Every row gives one point. Each copy is the shape, with its points in the same order, turned, moved and blurred by noise. Some copies are also mirrored. Which?
In the rows, zero is written as 128.

Shape:
[[138  97]
 [134 129]
 [102  73]
 [130 132]
 [169 113]
 [100 160]
 [140 159]
 [ 71  90]]
Copy 1, 8 rows:
[[162 100]
 [151 129]
 [129  69]
 [143 131]
 [184 123]
 [110 148]
 [148 158]
 [ 99  75]]
Copy 1 is: only turned
Copy 2:
[[125  85]
 [127 117]
 [ 83  70]
 [124 121]
 [158  93]
 [101 158]
 [140 141]
 [ 57  93]]
Copy 2 is: only turned
Copy 3:
[[144  90]
 [142 121]
 [106  62]
 [140 121]
 [177 102]
 [108 149]
 [147 148]
 [ 77  83]]
Copy 3 is: only turned
Copy 4:
[[152  93]
 [138 124]
 [120  60]
 [138 126]
 [174 114]
 [ 95 147]
 [140 153]
 [ 86  69]]
Copy 4 is: only turned

Shape, 8 rows:
[[175 115 110]
 [171 162 146]
 [174 105 123]
 [109 116 120]
 [ 78 127  84]
 [183 185 114]
 [168 142 113]
 [ 91 129 110]]
Copy 1 (8 x 3):
[[159 161 106]
 [179 132 151]
 [152 173 114]
 [107 125 114]
 [ 96  90  83]
 [209 115 126]
 [171 138 114]
 [101  99 107]]
Copy 1 is: mirrored
Copy 2 (8 x 3):
[[178 124 110]
 [160 176 127]
 [180 126 132]
 [111 102 137]
 [ 84  91 108]
 [157 190  92]
 [162 151 109]
 [ 98 113 123]]
Copy 2 is: only turned
Copy 3 (8 x 3):
[[113 123  66]
 [130 170 104]
 [ 99 124  82]
 [130  86 125]
 [167  69 143]
 [158 180  95]
 [140 138  86]
 [143  83 140]]
Copy 3 is: mirrored
Copy 4, 8 rows:
[[173 108 109]
 [176 158 147]
 [166  99 133]
 [107 128 129]
 [ 83 136  92]
 [195 171 114]
 [167 135 113]
 [ 88 135 114]]
Copy 4 is: only turned

Shape (7 x 4):
[[117 114  89 118]
 [151 137 150 178]
 [143 150 141  80]
 [107 109  87 126]
 [115  93 117  97]
 [ 78 104  63 121]
 [120 147 169 170]]
Copy 1 (7 x 4):
[[148 101 120 137]
 [ 96 100  45 108]
 [135 153 109  85]
 [139  89 129 144]
 [131  90 139 107]
 [143  87 144 178]
 [ 75 115  58 115]]
Copy 1 is: mirrored
Copy 2:
[[117 123  79 103]
 [156 138 141 157]
 [110 145 146  72]
 [129 123  66 105]
 [141 114  92  71]
 [124 132  30  97]
 [172 167 138 143]]
Copy 2 is: mirrored
Copy 3:
[[151 112  92  97]
 [162 150 134 174]
 [169 119 165  83]
 [132 104  86 104]
 [151  74 119 102]
 [107  98  67  90]
 [129 151 158 171]]
Copy 3 is: only turned
Copy 4:
[[108 129 131 139]
 [181 118  98 168]
 [168 120 161 104]
 [ 94 120 120 138]
 [109  95 135 120]
 [ 67 138 112 132]
 [187 121  77 141]]
Copy 4 is: mirrored

Shape (11 x 8):
[[ 97  96 160 107 118 110  70 190]
 [163 103 165 158 171 112 152 159]
 [157 133 104 111  43 138  99 114]
 [178 102 136  81 167 134 128 126]
 [139 136 171 185 179 125 164 115]
 [163  98 100 132 140 153 165 124]
 [138 122 143 199 180 127  96 152]
 [ 79 163 119  86 121 109 107 117]
 [120 121 164 107 148 159 139 128]
 [142 138 147 173 137 123 175 135]
 [138 149 151 126 118 138 122 191]]
Copy 1:
[[108  70 164 109 132 138  90 197]
 [162  80 149 131 182 150 183 145]
 [171 133 104 115  82 176  71 121]
 [166  88 123  66 189 154 125 118]
 [139 118 167 152 182 147 194 102]
 [150  93 100 106 157 196 153  97]
 [121 104 149 183 200 156 146 148]
 [ 82 139 131  88 117 117 102 123]
 [126 108 173  83 156 169 139 116]
 [146 121 141 144 141 165 191 119]
 [136 131 146 108 139 170 139 188]]
Copy 1 is: only turned
Copy 2 (11 x 8):
[[107  64 161  57 132  95 135 176]
 [171 112 164 161 153 135 150 164]
 [131 132 126  75  46 116 147  97]
 [177 124 150 116 114 156  77 144]
 [145 145 173 166 176 146 163 123]
 [145 132 108 146 106 172 122 134]
 [169  98 134 124 187 116 171 116]
 [ 79 155 143  72 135 103  94 125]
 [124 127 166 104 135 177 116 139]
 [131 158 153 156 137 142 172 137]
 [139 137 148  71 127 128 166 179]]
Copy 2 is: mirrored
Copy 3, 11 rows:
[[125  93 156 101 151  97  95 194]
 [174 101 148 162 162  94 170 126]
 [158 114  81 103  47 124 101 140]
 [174 121 118  77 167 114 158 108]
 [152 126 155 206 159 120 170  99]
 [156 114  79 134 127 132 178 119]
 [147 107 124 197 184 132 115 144]
 [ 90 180 130 110 103  93 105 140]
 [135 122 156 113 140 136 162 118]
 [152 130 135 185 116 113 177 131]
 [173 135 150 138 130 126 131 182]]
Copy 3 is: only turned
